Each row is a point. To make a cloud, some directions were put in groups of two or more. Within a group, all points are equally far from the middle, so they leave a hole (a ring in 2 directions, a hollow ball in 3). The other directions are filled evenly. Then the cloud was stretched, turned, moved and blurred a little. How many holes are there, and how many directions does each take, smallest first?

Cloud:
[[39,34,12],
[31,31,-37],
[-34,44,-30],
[-17,34,-14],
[-25,8,-17],
[-35,25,23],
[-17,27,-15],
[5,-32,-54],
[-15,-3,12],
[-20,-17,-1],
[-10,29,1],
[10,41,-2],
[24,26,8],
[0,-19,-25],
[0,44,6],
[-36,-15,12],
[-9,-27,-29],
[6,-33,-57],
[-33,45,-32]]
Holes: 0

Cloud:
[[43,-9,-36,16],
[-3,-36,-7,36],
[21,-39,-35,-2],
[-1,20,12,39],
[1,24,34,14],
[33,-22,-22,-38],
[48,20,20,-20],
[23,-33,7,-39],
[38,-34,3,29],
[57,1,18,7],
[43,-8,-35,18],
[26,36,25,-11],
[9,24,-39,2],
[-5,13,21,37],
[41,30,22,4],
[12,31,24,23],
[-15,-33,-8,-28],
[1,29,-16,-31],
[1,30,-7,-33],
[12,-38,10,35],
[57,-5,21,2],
[-22,-2,-19,29],
[53,8,0,26],
[-18,-35,-25,3],
[-12,-39,-20,-15],
[39,-24,21,-30],
[0,-41,-20,26],
[14,27,-27,-29],
[50,8,13,-32],
[29,18,-24,-36],
[50,-14,-15,28]]
Holes: 2 (2, 2)

Cloud:
[[17,21,21,-2,38,31],
[-33,-25,-19,-20,-17,-32],
[48,-9,3,-34,8,48],
[-24,-21,-22,-47,-16,17],
[-30,3,27,6,-41,6],
[-34,-23,34,8,-14,-26],
[36,-31,3,-35,-14,51],
[50,-26,11,-44,21,21],
[25,22,14,-25,19,-32],
[-18,-25,-37,-18,20,18],
[1,-40,16,-38,39,28],
[42,10,5,-34,14,-27],
[32,5,34,17,26,14],
[35,1,22,18,16,39],
[35,-37,19,-15,-43,13],
[-19,-28,36,-7,34,28],
[19,17,32,-9,35,34],
[22,-37,0,15,-29,35],
[-9,-54,18,16,-7,23],
[-37,1,11,-13,-30,-32],
[18,5,53,4,-12,30],
[29,28,-7,-45,-3,26],
[-39,-29,7,0,-31,-20],
[9,8,46,18,11,26],
[-19,-9,24,-25,37,38],
[44,-25,23,-22,-31,36],
[16,-48,21,-59,-14,5],
[21,19,-21,14,20,-19],
[-23,3,35,23,-19,-8],
[0,7,46,1,32,22],
[9,-53,11,21,-2,22],
[35,-29,3,-44,-37,24],
[27,-2,-32,9,2,39],
[18,-47,14,-26,-34,36],
[8,28,3,-16,-7,50],
[-6,-42,21,-41,-6,48],
[42,9,-13,-32,23,-18],
[-8,25,7,-25,43,9],
[0,36,-13,-15,24,22],
[21,-16,-28,21,3,-23],
[-23,-11,51,-13,-35,-4],
[51,-10,6,-55,-1,8],
[-8,-47,37,-21,0,41],
[32,-6,-38,-29,22,-4],
[10,27,-17,-8,-26,-25],
[-2,-44,31,-38,28,-17],
[-26,-43,13,17,2,-20],
[28,-1,32,24,-15,29]]
Holes: 2 (2, 4)

Cloud:
[[-2,24,56,8,-12,-9,-50,-24],
[-46,26,4,13,1,-51,-29,10],
[38,9,-19,6,-21,20,-15,-44],
[19,13,22,-14,-36,-7,45,2],
[-16,-23,17,-33,6,12,54,-18],
[1,2,-37,-16,-34,-26,51,-28],
[-19,-32,36,20,7,0,-16,-14],
[16,-18,4,-31,0,16,54,-4],
[43,-2,7,4,-42,-2,9,21],
[-5,26,-16,17,44,17,1,-42],
[-29,3,-9,-33,1,-44,46,-18],
[41,32,7,-23,24,0,22,-30],
[-25,22,5,-20,-12,-11,51,23],
[23,37,-10,51,-17,-39,22,14],
[27,12,-8,50,-4,-42,-12,-8],
[29,21,27,-10,10,22,11,-10],
[20,-30,-11,50,-7,24,-20,51],
[-29,-19,20,15,-43,-54,37,8],
[-53,2,-10,25,15,-6,36,38],
[-48,-19,1,-32,20,-32,-25,-2],
[42,-7,-34,18,-41,-40,-47,-9],
[-23,6,-37,-8,12,-45,49,-6],
[-36,24,-15,26,-36,-34,-33,-26],
[-20,-11,51,-18,-21,-17,-8,-29],
[-17,-7,5,-33,-10,-16,44,10],
[-10,-12,17,49,17,15,0,16],
[-16,-41,-9,-26,24,-3,5,-12],
[0,38,-22,6,-25,-68,39,-8],
[31,11,11,13,-15,41,4,2],
[-21,30,-23,-17,-3,-44,-33,-38],
[3,39,-1,5,-21,36,4,-36],
[12,25,-33,0,-47,1,-23,-31],
[-26,13,20,-22,2,2,9,53],
[-12,38,15,22,-28,18,12,-33],
[28,-1,20,-36,-29,-26,-9,-35],
[-1,4,-17,-22,-45,28,-17,27],
[19,32,11,-30,-24,-17,-22,-19],
[1,3,45,25,-48,-42,-38,48],
[-43,18,-2,37,-3,-19,1,22],
[-46,30,-16,6,22,-10,42,29],
[43,-12,5,33,-27,-8,-48,19],
[-24,-32,1,-7,-1,-22,44,28],
[12,-41,26,32,-32,-21,-11,3],
[-64,11,4,12,32,22,-8,-14],
[17,-34,-37,32,21,6,23,19],
[-5,-41,6,13,7,-48,-22,28],
[-39,25,-26,-2,-32,-16,-7,32],
[2,5,-16,60,-8,-26,-39,14],
[-24,-31,0,18,7,-53,22,-39],
[-58,18,-5,6,38,-5,-10,2],
[-23,12,0,5,-53,-40,49,30],
[26,-10,-37,-18,-23,-4,-4,-3],
[-32,-19,-15,54,14,9,-1,27],
[-1,-34,18,23,-4,35,3,24],
[-21,28,48,17,27,-37,-22,-11],
[-38,-15,16,23,48,-1,37,-7],
[-17,-9,-49,-12,-40,17,-18,-49],
[-44,-11,-10,63,-18,16,-21,31],
[-33,-3,3,47,26,1,15,40],
[7,35,23,-10,3,10,9,37],
[-25,29,42,16,-26,-37,31,-50],
[45,3,-6,16,32,-30,-19,15],
[23,-33,-6,-20,10,-48,9,-6],
[-16,-30,35,12,-7,2,-2,6],
[32,46,-14,4,20,-3,33,22],
[0,-11,12,51,18,-8,-1,-2],
[3,14,2,-11,-35,37,-2,29],
[-15,-44,-20,16,-11,-26,33,37],
[-24,-7,-34,-31,25,-8,56,-49],
[-32,-39,21,38,-22,36,-8,-15],
[-45,-28,-22,8,-30,-9,11,27],
[-34,10,28,-24,-25,-41,8,-23],
[24,17,-35,38,2,24,21,-13],
[-24,-29,25,46,-14,-12,2,-11],
[43,38,11,38,-22,-44,26,-7],
[-23,40,29,-41,5,-24,6,-41],
[-20,-43,13,28,-16,6,40,10]]
Holes: 1 (4)

Cloud:
[[17,2,44,26,33,-19,19,-15,39],
[32,37,25,48,-22,38,-14,36,5],
[29,-40,41,11,-24,2,-47,-37,26],
[27,-31,17,-18,-12,5,41,-41,-42],
[-20,30,6,36,-43,47,36,-50,1],
[-11,-40,40,-2,22,53,-12,18,17],
[-40,-16,-15,11,-1,-6,21,-21,21],
[-6,-38,-12,18,4,-10,41,-38,-29],
[38,2,47,-9,-8,-13,-5,-34,-21],
[34,-2,32,-20,36,28,-23,-23,-19],
[15,1,3,49,46,-12,9,26,-1],
[48,-1,-32,-2,-25,-6,-33,-32,14],
[1,29,44,-18,6,27,-48,-21,30],
[-31,5,34,10,-30,25,-11,25,-59],
[14,21,13,26,16,11,9,-49,47],
[-1,-30,25,22,-12,-16,-54,14,-7],
[-15,-22,-7,43,-8,-2,-17,-18,-43],
[-41,21,-3,-21,19,28,6,37,-15],
[8,48,19,31,-30,-15,-34,-3,-5],
[45,-6,35,-12,-23,-20,-32,-23,-25],
[-45,9,55,27,13,-8,30,-43,-36],
[15,-24,-28,16,-5,11,10,-2,-17],
[-18,-46,44,18,17,-24,-9,-24,8],
[1,-44,28,-14,-5,64,31,-21,1],
[14,51,-19,35,-22,46,8,0,7],
[10,34,-9,25,3,-10,8,-5,46],
[-35,-19,-29,-2,24,7,-12,6,-6],
[28,30,21,-25,-18,14,-12,0,8],
[10,-36,24,-18,39,12,35,11,2],
[-29,5,12,-24,-30,35,6,12,6],
[20,15,7,-19,20,13,49,-11,2],
[-40,-3,-9,-27,41,15,-31,-20,-45],
[20,-8,3,25,43,6,39,-42,23],
[30,-41,37,-23,-20,-3,7,-27,26],
[28,12,33,-16,26,23,-13,8,7],
[-41,-8,-8,10,-7,-21,23,-39,22],
[30,-12,7,-4,-6,42,39,5,-32],
[-42,14,18,-12,15,51,12,30,-39],
[-11,-18,7,-10,-27,54,-32,45,-1],
[21,31,9,41,35,3,-36,-15,-19],
[-16,31,28,-2,-47,11,-58,13,-11],
[32,22,-16,31,-15,15,40,-17,-19],
[-11,-32,-20,-18,-14,8,-10,-22,-6],
[-21,32,44,-4,13,8,-38,-8,-25],
[24,-19,-7,-5,38,7,39,-36,33],
[-26,31,10,36,-37,-14,-47,-4,-44],
[22,36,3,-17,29,44,-32,43,0],
[-19,-24,35,4,-24,-6,-58,-16,5],
[-12,-24,11,54,-25,37,18,-39,-44],
[29,-19,-1,-9,-23,45,-13,31,-6],
[38,5,28,-4,12,47,-37,28,13],
[8,20,5,40,45,-28,30,14,10],
[-22,-23,39,28,-48,-2,0,-35,-6],
[-27,39,-14,26,14,-7,-45,-2,-5],
[-20,25,37,10,8,-25,-22,-17,47],
[34,15,-8,4,15,45,18,-42,-36],
[5,36,-7,13,-10,46,17,-52,22],
[-29,42,-23,10,16,25,29,24,4],
[-36,18,17,32,-3,19,32,-40,22],
[-5,44,34,3,-2,18,-38,32,14],
[-36,-1,26,-3,-24,42,32,39,-28],
[-33,-8,28,-20,-29,-1,31,-13,-54],
[-46,-25,39,-12,25,-33,29,22,-42],
[-20,-26,5,35,-40,-24,11,-43,-18],
[-26,21,6,19,-7,2,24,-56,24],
[-9,-26,42,-2,-38,23,-55,-40,-21],
[-15,49,34,46,-38,27,28,15,-11],
[20,3,50,11,18,-29,14,-9,45],
[29,-9,12,52,-26,14,-16,25,4],
[6,-26,-21,31,12,19,33,10,2],
[28,37,20,52,-9,12,-7,-8,-40],
[32,23,51,6,-15,49,10,-12,1],
[36,5,-20,1,-23,3,42,5,-11],
[17,-34,21,33,-24,-31,-13,-16,17],
[28,-3,-8,1,25,18,35,-40,11],
[-23,38,13,42,-31,6,0,-25,-34],
[-51,6,15,55,11,18,34,13,-43],
[-37,-14,-11,1,-6,16,37,-38,-9],
[21,32,46,-9,-20,35,-18,-23,8],
[25,29,5,34,17,51,-25,-51,16],
[-18,-18,21,44,-11,32,-29,43,1],
[4,33,18,24,29,-27,-38,-10,25],
[8,29,40,8,-41,-16,-34,-53,35],
[-25,16,-19,-15,-41,17,13,-20,2],
[22,12,-17,12,25,5,25,-7,39],
[26,1,28,40,11,-13,14,-14,9],
[-24,-2,-26,3,-7,53,-36,-27,-28],
[21,-20,32,47,13,18,-10,-11,-20]]
Holes: 2 (2, 2)

Cloud:
[[62,28,12,-5,-12,-30,1,8,-13],
[23,9,-18,1,-26,-19,-6,-62,18],
[-16,-27,-29,-42,25,-40,25,25,20],
[-53,6,17,9,38,-34,-2,2,7],
[4,-18,-36,-31,7,-51,39,-25,12],
[-2,12,35,-11,29,-49,-42,23,24],
[32,-8,8,-32,-7,-26,28,17,-45],
[-7,33,26,-15,-28,-43,-21,0,29],
[26,-23,23,-41,-27,-37,8,44,7],
[9,-21,48,24,20,-19,15,5,26],
[24,15,-10,16,-8,-67,29,3,38],
[-35,-11,-8,10,39,-50,23,-17,16],
[-19,-10,16,-50,-2,-19,-13,-2,-37],
[-1,-13,-2,-18,20,-35,-20,-45,-31],
[-23,-11,-19,0,-7,25,-34,-29,-18],
[-52,-1,-21,12,32,-15,-46,-9,0],
[5,-35,-12,-43,7,22,-32,11,-29],
[26,-14,3,40,-24,-4,34,26,-13],
[17,-42,-15,32,-35,11,20,-23,21],
[17,32,-37,-29,-24,-18,-36,19,8],
[16,30,-47,-31,-16,-34,21,19,-1],
[-14,-21,26,-29,36,-16,-19,43,-37],
[-12,8,-49,-33,-8,16,-31,3,34],
[37,-24,-27,8,51,-2,8,19,29],
[6,-44,17,30,32,-4,-17,-23,16],
[-15,43,-8,-34,-13,7,-22,4,23],
[13,-30,1,15,38,-34,-13,-44,8],
[13,19,-40,0,19,15,-4,65,4],
[5,4,-54,47,3,1,9,-19,26],
[12,-26,18,5,-30,8,0,44,41],
[-21,-24,17,19,-31,-64,-14,22,-24],
[-1,3,37,14,36,-39,21,10,25],
[3,-4,-57,-9,-21,18,-12,-8,46],
[-17,-14,-15,30,33,-61,-29,-17,-18],
[40,-53,18,3,-12,-23,-12,-7,43],
[28,-15,-72,-7,-3,18,-12,13,-10],
[33,-39,-20,-33,-7,22,37,-13,-2],
[7,-11,-16,-36,40,-22,26,53,18],
[-35,-28,-35,-9,27,2,-58,5,-4],
[-2,31,-47,10,-31,-34,-2,-6,-14],
[16,-18,-48,-15,-35,-17,25,-40,25],
[2,-3,55,-23,-29,-31,16,-19,5],
[-19,-6,1,34,-34,-59,-24,-27,-14],
[42,-9,-25,55,-15,-25,-13,4,-4],
[28,-39,-19,-47,1,26,-22,8,-6],
[46,17,-52,-20,22,20,23,21,17],
[1,-41,10,31,-14,-62,0,16,-31],
[1,17,26,-18,-27,26,-7,14,22],
[42,5,2,-39,2,19,50,1,20],
[-7,-17,-5,16,27,-16,-42,3,57],
[-43,-48,16,12,11,3,13,4,18],
[30,33,5,-38,-3,-20,-41,-6,15],
[-13,5,33,-41,-32,-25,23,-18,20],
[39,26,-53,-31,1,-31,10,12,5],
[-55,-9,15,8,22,-2,-12,10,-28],
[48,-25,-24,-36,-28,11,-18,-5,25],
[-17,3,-24,-2,45,9,-40,-21,20],
[16,-38,-8,-9,32,-32,-59,11,-20],
[37,-9,-34,38,27,18,4,34,-5],
[13,13,-4,18,-20,3,-14,-8,62],
[-57,-12,-3,-2,27,-26,-27,34,-26],
[-7,-11,1,-2,29,23,40,30,27],
[-2,-19,-41,-30,6,-26,47,-9,-19],
[19,-33,-31,-24,-28,14,30,19,-23],
[-13,-43,-18,-44,4,-53,-12,18,-13],
[-20,-31,12,-41,26,-38,-6,56,6],
[43,-8,12,0,-20,-27,17,-32,-35],
[8,-58,-2,-32,26,1,34,5,0],
[32,10,-21,52,-13,-41,-25,-8,1],
[20,-32,-51,-36,-24,-3,6,-23,18],
[30,-29,-23,10,21,-40,-14,30,50],
[-13,32,19,15,-23,-55,-19,22,7],
[9,-46,15,-30,-8,-28,-8,-46,12],
[27,18,-14,4,-1,29,-14,51,-23],
[-21,-33,-42,-23,11,24,-28,-16,13],
[12,-7,-12,1,-12,-53,-33,42,46],
[14,-33,-2,-9,23,-30,23,-46,-18],
[17,-8,-46,-11,-17,-22,37,-41,-14],
[-22,-16,-4,16,31,-6,21,14,-47],
[-14,-7,-16,-12,30,-51,-15,-27,-36],
[-31,-38,-12,16,32,-41,12,-32,15],
[0,-2,-19,19,45,-32,-63,17,-7],
[-32,4,5,8,-7,14,6,-4,-39],
[39,-22,5,-7,-38,-6,-45,5,26],
[2,7,-41,6,36,23,-4,-25,29],
[-14,22,36,-16,-38,-11,10,-5,1],
[46,-26,-10,7,-36,14,-2,35,26],
[19,13,-45,9,-26,3,14,-19,52],
[-4,-33,19,-58,-15,-25,31,-3,19],
[14,-7,23,-61,-14,4,-11,29,-15],
[38,15,-38,-23,-26,-4,19,-1,54],
[-22,24,-12,-44,5,-1,-7,43,-25],
[7,-35,-24,5,27,-47,-5,-19,50],
[-11,20,5,-13,-21,-59,-24,-35,26]]
Holes: 3 (3, 3, 3)

Cloud:
[[18,-6,-13,-23,-27,-26,21,-34,-13],
[12,18,-40,-25,-14,-35,0,15,3],
[-3,26,-27,-23,-14,12,29,18,12],
[35,-23,-24,-32,4,-1,19,-11,2],
[7,47,29,-29,6,-12,8,11,-18],
[25,5,-5,-66,-4,8,-5,10,-45],
[-3,-54,38,-27,11,-56,30,31,-6],
[-11,-21,46,-41,17,-23,5,-15,14],
[-35,7,42,-54,32,-19,29,-14,-19],
[10,-12,-32,2,1,-20,22,36,-20],
[50,5,-3,7,-38,14,54,23,7],
[1,-27,16,-12,-80,21,-38,22,-11],
[15,-41,3,15,16,-68,-28,2,39],
[-19,54,12,-38,-2,-11,-26,-28,20],
[-1,-48,23,-21,16,-45,23,32,-28],
[-25,-3,13,-45,-24,16,-38,0,-54],
[18,26,-42,16,6,-7,-14,4,13],
[-13,-13,2,2,-37,-12,7,36,-63],
[29,-26,6,-29,23,15,-58,23,-48],
[11,60,15,2,-67,-1,6,33,13],
[-1,-8,-5,-2,12,-4,-48,20,17],
[-35,31,25,11,-3,2,-1,11,20],
[27,44,-11,17,-65,11,-29,11,-31],
[17,33,-30,-51,-38,-15,-37,-14,32],
[15,23,-25,1,-1,47,25,12,-15],
[-16,26,30,33,-44,-26,10,27,44],
[-31,-2,25,3,17,1,-14,4,31],
[-48,59,27,-10,2,-33,-23,9,8],
[6,27,-16,-28,39,-32,30,10,-10],
[15,-23,6,46,-33,-27,-24,15,14],
[44,20,24,-29,15,-17,-15,24,27],
[-10,26,15,3,-62,-28,45,17,-24],
[28,6,-14,29,8,-17,21,13,30],
[57,38,6,-37,-12,-12,8,23,-10],
[14,-44,48,-7,-3,-10,-14,3,5],
[-7,35,10,-12,-44,-30,-52,-27,41],
[-19,35,5,-14,23,-7,-14,30,11],
[17,29,51,11,14,29,14,-17,-37],
[4,17,1,8,15,-55,-21,-20,2],
[-21,-5,30,-28,6,-13,-8,13,-38],
[-18,11,27,-48,-35,-8,30,4,-20],
[0,14,23,42,3,-39,-15,-11,54],
[18,4,-33,-38,-8,30,-38,6,-8],
[33,-15,-40,-2,18,-44,20,34,-53],
[-9,8,-15,-16,-7,-31,-50,-14,25],
[-24,1,19,-12,-46,-18,-35,46,6],
[19,-25,-27,-57,-4,14,9,-2,2],
[-8,34,-13,-38,-54,-28,24,-5,-29],
[-58,3,8,3,-8,-25,-22,9,57],
[-14,-16,-23,38,14,-9,25,-20,17],
[51,20,-6,-3,-36,33,25,13,-24],
[-16,-38,-6,-10,-42,25,-34,-46,11],
[40,53,-22,10,-3,22,7,-3,-32],
[-15,-57,1,-29,45,10,-29,-26,-30],
[-24,52,22,-29,13,-4,-43,-42,7],
[-12,38,-44,-9,-20,-10,-6,-12,7],
[29,71,-17,36,-23,-30,22,42,-12],
[2,56,-12,-19,-35,-29,-6,42,10],
[3,15,20,21,-42,-33,21,23,-54],
[-7,-1,-48,-25,22,31,19,-26,28],
[16,44,-5,52,-46,23,-8,52,-16],
[11,25,19,39,-15,31,-35,-4,21],
[-10,2,-31,-18,-29,-13,8,-51,-17],
[-5,38,23,-5,16,-19,-63,-21,35],
[-40,25,7,-7,8,14,-21,-13,-13],
[-17,6,36,-14,-11,9,4,12,27],
[-19,73,34,-19,-24,19,12,-45,-22],
[4,6,29,-1,38,14,-3,-13,7],
[7,14,50,-30,-16,-11,-13,-23,9],
[1,32,29,-15,-72,23,15,15,11],
[-19,44,3,-6,-7,-8,49,28,1],
[18,51,-10,-4,20,-5,1,-22,-24],
[32,9,10,32,7,8,-46,3,25],
[4,-26,25,-42,35,34,15,-4,-34],
[38,4,9,-13,-34,-10,-10,2,-19],
[12,19,-23,3,54,-24,-4,8,0],
[-41,21,18,24,-27,39,11,-9,-16],
[18,18,10,-1,-34,21,37,31,-2],
[-7,18,16,16,-51,-65,-53,11,22],
[6,28,45,1,-25,-8,-1,0,-21],
[16,27,31,11,19,11,-35,-1,-26],
[8,63,6,12,-43,-5,42,13,-6],
[33,30,9,20,-43,10,-15,26,-72],
[3,28,-7,20,7,-1,38,41,-4],
[11,21,22,25,17,-33,-13,-2,9],
[-50,4,15,8,-18,18,3,8,-41],
[-9,10,20,17,-46,2,-21,39,11],
[-52,10,-1,-8,18,13,-47,-16,2]]
Holes: 0
